Each point is reached from the start by the listed moves, each made once or not at all, plus a little noise. Say if it took an odd or an even number of moves. Then give how often each move was made.
(in the rows, 128 means zero)

Moves:
(1): [144 160 104 113]
(2): [ 64 158 137 150]
Start: [175 171 103 129]
Points:
[122 236  91 133] -> even (1, 1)
[174 173 102 128] -> even (0, 0)
[192 209  73 118] -> odd (1, 0)

Moves:
(1): [132  99 162 147 138 108  94]
(2): [135 162 129 133 130 114  89]
(3): [ 99 155 157 146 142 120 175]
(4): [165 113 143 146  97 146 153]
(5): [152 101 168 142 167 163 122]
(6): [114 106 109 127 124 172 146]
Start: [118  79 127 117 111 121 113]
Points:
[128   7 184 146 156 184  85] -> odd (1, 0, 0, 0, 1, 1)
[112  48 226 164 172 127 121] -> odd (1, 0, 1, 0, 1, 0)
[146  21 197 147 165 135  70] -> even (1, 0, 0, 0, 1, 0)
[160 103 209 171 139 153 141] -> even (0, 1, 1, 1, 1, 0)

Moves:
(1): [ 99 143  94 136 118 111 139 121 136  89  88 152 144 102]
(2): [152 101 132 154 139 134 111 150 172 127 134 129 149 118]
(3): [135 127 123 122 121 115 128 134 137 115 120 159 151 135]
(4): [125 131 130  99  92 135 116  97 160 115  90 119 146 148]
(5): [111 147 194  87 132 143 120 109 143 149 131  83 135 162]
(6): [119 136 125 162 117 134 153 122 162 108 122 129 169 144]
(7): [163 140 119 120 136 104 126 109 132 119 125 144 123 104]
(8): [125 138 114 103 125 124 137 123 113 104 130 113 139 143]
(9): [140 138 135 132 108 141 119 138 137 121 144 135 130 122]
(10): [149 148  99 120 119  99  88 118 105 142  86 123 120 109]
(11): [124 114 136 172 136 152 105 111 153 121  95 129 120 154]
Start: [113 119 113 118 136 166 132 113 129 118 127 128  89 139]
Points:
[165 144  77 109 105 149  58  39 167 100   7 134  86 139] -> even (0, 0, 0, 1, 0, 0, 1, 0, 0, 1, 1)
[169 145 164  36  92 172  92  72 228  77  97 117 164 169] -> odd (0, 1, 1, 1, 1, 0, 1, 1, 1, 0, 0)
[110 163  57  65 100 126 140  54 160  35  51 140 127 121] -> even (1, 0, 0, 1, 0, 0, 1, 1, 0, 0, 0)

Moves:
(1): [101 119  96 145 136 127 131 151 119 110 109 123 117 126 142 136 128 140
 168]
(2): [142 121 122 108 127 113 139 141 137 127 115 147 106 154 107 145 128 116
 147]
(3): [122 123  98 141  96 140 113 116 133 129 139 138 106 132 130 117 136 115
 126]
(4): [107 149 173 121 116 140 147  96 130 153 132 114 103 102 100 134 139 149
 140]
(5): [126 141 146 134 121 117 128 118 120 117 141 123 129 112 147 139 130 118
 130]
(6): [114 158 135 131 124 125 143 143 107 121 114 130 148 138 120 112 142 135
 115]
(7): [127 117 131 131 123 148 127 124 122  96 132 128 125 118 135 111 126 135
 148]
(8): [155 123 130 144 147 134 124  96 120 161 105 105 133 124 120 140 177 106
 125]
(9): [144 141 114 114 142 131 133 134 132 111 146 126 133 141 124 132  97 120
 140]
(10): [124 150  99 114 135 127 149 115 121 127 167 155 127 148 152 136 133 175
 139]
(11): [141 147 112  89 130 135 109 154 124 124 142 124 132 140 135 123 121 144
 122]
(12): [112 143 128 106 126 128 124 122 117 132 133 136 112 137 139 108 129 122
 133]
(13): [112 125 132 126 138 138 130 143 153 122 126 126 112 108 127 118 137 128
 129]
(14): [109 135 132 106 121 131 128 117 142 123 140 112 147 139 135 144 149 125
 124]
(15): [102 144 132 142 126 127 114 111 127 106 115 130 118 119 119 128 152 139
 118]
(16): [127 129 130 124 129 120 139 116 143 126 131 124 142 135 144  92 131 139
 141]
(17): [119 127 140 141 122 134 127 129 145 119 130 149 132 147 124 132 122 129
 119]
(18): [125 131 125 159 126 109 128 152 129 146 130  86 111 150 138 136 114 128
 110]
Start: [125 135 137 118 149 138 134 125 140 156 125 136 111 134 107 100 151 112
 145]
Points:
[ 55 194 215 122 118 136 177 141 149 137 127 120  37 148  89  85 167 123
 165] -> odd (0, 1, 0, 1, 1, 1, 1, 0, 0, 0, 0, 1, 1, 0, 0, 0, 1, 1)
[113 157 147 140 138 101 171 164 163 153 106 132 106 220 104  76 149 121
 140] -> odd (0, 1, 0, 0, 0, 1, 0, 0, 0, 0, 0, 0, 0, 0, 0, 1, 1, 1)
[154 232 148  47 161 150 187  81 115 140 171 130 106 168 111  88 199 167
 213] -> even (0, 1, 0, 1, 1, 1, 1, 1, 1, 1, 1, 0, 0, 0, 0, 1, 0, 0)
[ 64 177  96 123 133 139 130  88 184 168 141 138  35 210 116 121 249 115
 132] -> even (0, 1, 1, 0, 0, 0, 0, 1, 0, 1, 0, 1, 1, 1, 1, 0, 1, 1)
